Each row of a before or after table is a point. The points were changed in one or more steps. Then noise was added and the rows were shuffled. The steps act on how far a point lies along the listed directions, d1 being the first. Write out the steps. A step turns or swaps two directions, mirrors them in a line or flattens them onto one, adds a multiple of one to another, or multiplies one. Angles are multiples of 10 degrees, from the lower direction toward the higher: turns from -170 to 170, lines from 10 to 170 but not 90. Use the fewest steps. Two steps may share a direction if one is a turn and the other turns, adds or multiplies; they go together, in the order done. Otherwise the lowest direction goes first.
In the rows, 128 means zero.

Directions:
(1): [109 177]
(2): [177 147]
Before:
[[121 161]
 [ 35 143]
 [ 94 155]
 [123 101]
 [116 135]
 [148 101]
 [ 91 165]
 [103 168]
 [121 143]
 [143  62]
 [109  36]
 [127 130]]
After, 12 rows:
[[126 143]
 [149 175]
 [181  53]
 [121 159]
 [137  62]
 [143 105]
 [209 179]
 [139 137]
 [149 169]
 [140 173]
 [119  93]
 [124 132]]
Steps: mirror d1 and d2 in the line at 10 degrees

Directions:
(1): [ 96 180 121 169]
(2): [132 141  60 103]
Before:
[[101 177 131 146]
 [112 123 144 149]
 [135 116 111 119]
 [143 110 155 122]
 [103 194 151 163]
 [137 104 139 132]
 [143  93 152 133]
 [133 111 100  83]
 [153 101 134 124]
 [ 96 178 107 153]
 [103 170  77 117]
 [126  93 133 111]]
After:
[[141  68 131  93]
 [139 103 121 115]
 [148  80 125  71]
 [ 71 249 131 201]
 [ 84 192 105 152]
 [165  79 132 104]
 [161  75 137 112]
 [ 67 223 108 191]
 [147  93 132 118]
 [109 134 128 155]
 [156  91 141 104]
 [ 79 219 126 175]]
Steps: multiply d1 by 2; multiply d2 by 0.4

Directions:
(1): [ 55 165 166 127  94 159  93 113 106]
(2): [140 161 179 121 164 119 127  82 198]
Before (13 x 9):
[[ 92 190 191 115 120 141 105  91 161]
 [ 81 124 149 141  93 161 112 140  85]
 [133 133 111 128 112 138 126 131 116]
 [132 110 114 142 103 126 117 146  80]
 [161 123  99 137 163 119 126 146 143]
 [ 69 164 187 136 118 162  84 106 129]
 [157  71  90 131 108 101 167 162 104]
 [118 127 124 140 134 125  92 106 140]
 [177 170 148 132 199  93 152 104 206]
 [129 180 197 128 161 122 109  85 188]
 [ 68 140 187 122  85 136  84 107 145]
 [112  77  32 146  96 127 112 207  30]
 [176 133 150 121 153 126 125 107 209]]
After:
[[105 150 191 137 134 150 123  90 162]
 [169 143 172 136 190 120 119 102 200]
 [195 138 138 111 166  99 155 113 191]
 [ 10 185 168 141  89 166  50 116  89]
 [210 110 112 141 177  85 156 140 158]
 [155 116 177 117 141 100 120  96 201]
 [189  97  50 141 157  95 165 182 104]
 [100 147 161 134 109 134 100 113 107]
 [124 124  93 139 128 136 114 158  99]
 [123 153 130 119 119 144 113 121 126]
 [192  76  77 132 122 118 140 167 134]
 [ 70 116 142 130  70 138 129 144  75]
 [136 115 112 145 139 118 101 109 143]]
Steps: turn d1 and d2 by 90 degrees

Directions:
(1): [ 91 105  84  69 188 110  67 147 158 132 129 119]
(2): [172 127 106 202 126 106  56 131 134 172 147 149]
(3): [115 104 145  80  67  85 118 141 105 175 104 190]
(4): [130 214 162 123 160  66 134 105 168 131 105 146]
(5): [123 189 106 119 151 143 134 193  64 125 169 164]
Before:
[[125 214 116 147 189 117 149 103 149 133 130 110]
 [145 196 134 143 173  80  79 108 157 130 111 117]
 [198 136 155 231 120 147 120  89 155 143 115 125]
 [122 102 147 127  37 142 174 117  62 146 118 152]
 [151 162 103 206 164  75  59 120 194 152 159 140]
 [134 112 166 164 117  84 152  93 154 125  99 129]
 [170 144 122 158 139 122 123 113 124 134 120 113]
 [153 134 144 170  49 160 198 130 112 122 132 158]
 [177 150 157 179 169 159 161  93 163 111  99  58]
 [ 93  76 144  95  71 182 182 134  90 130 133 120]]
After (10 x 12):
[[151 159 170 127 184 126 163  76 200 109  70  55]
 [ 86  81 123  72  63 167 179 143  50 125 127 138]
 [ 94 112 137  58 194 133 134  99 193  97  81  96]
 [114  78 142 133  52 191 180 141  71 140 146 129]
 [135 138 119  99 164 114 128 114 143 117 106 101]
 [128 227 127 153 193 101 151  84 170 130 117 105]
 [130 199 137 126 183  71  81 101 167 127  98 113]
 [ 88 115 124  65  98 173 208 147 127  87 120 134]
 [ 89 153  98 110 205  67  71 122 218 129 136 123]
 [102 101 157 112 128  80 154 105 153 118  95 130]]
Steps: swap d1 and d2; add -0.5 times d3 to d4; turn d3 and d5 by 20 degrees
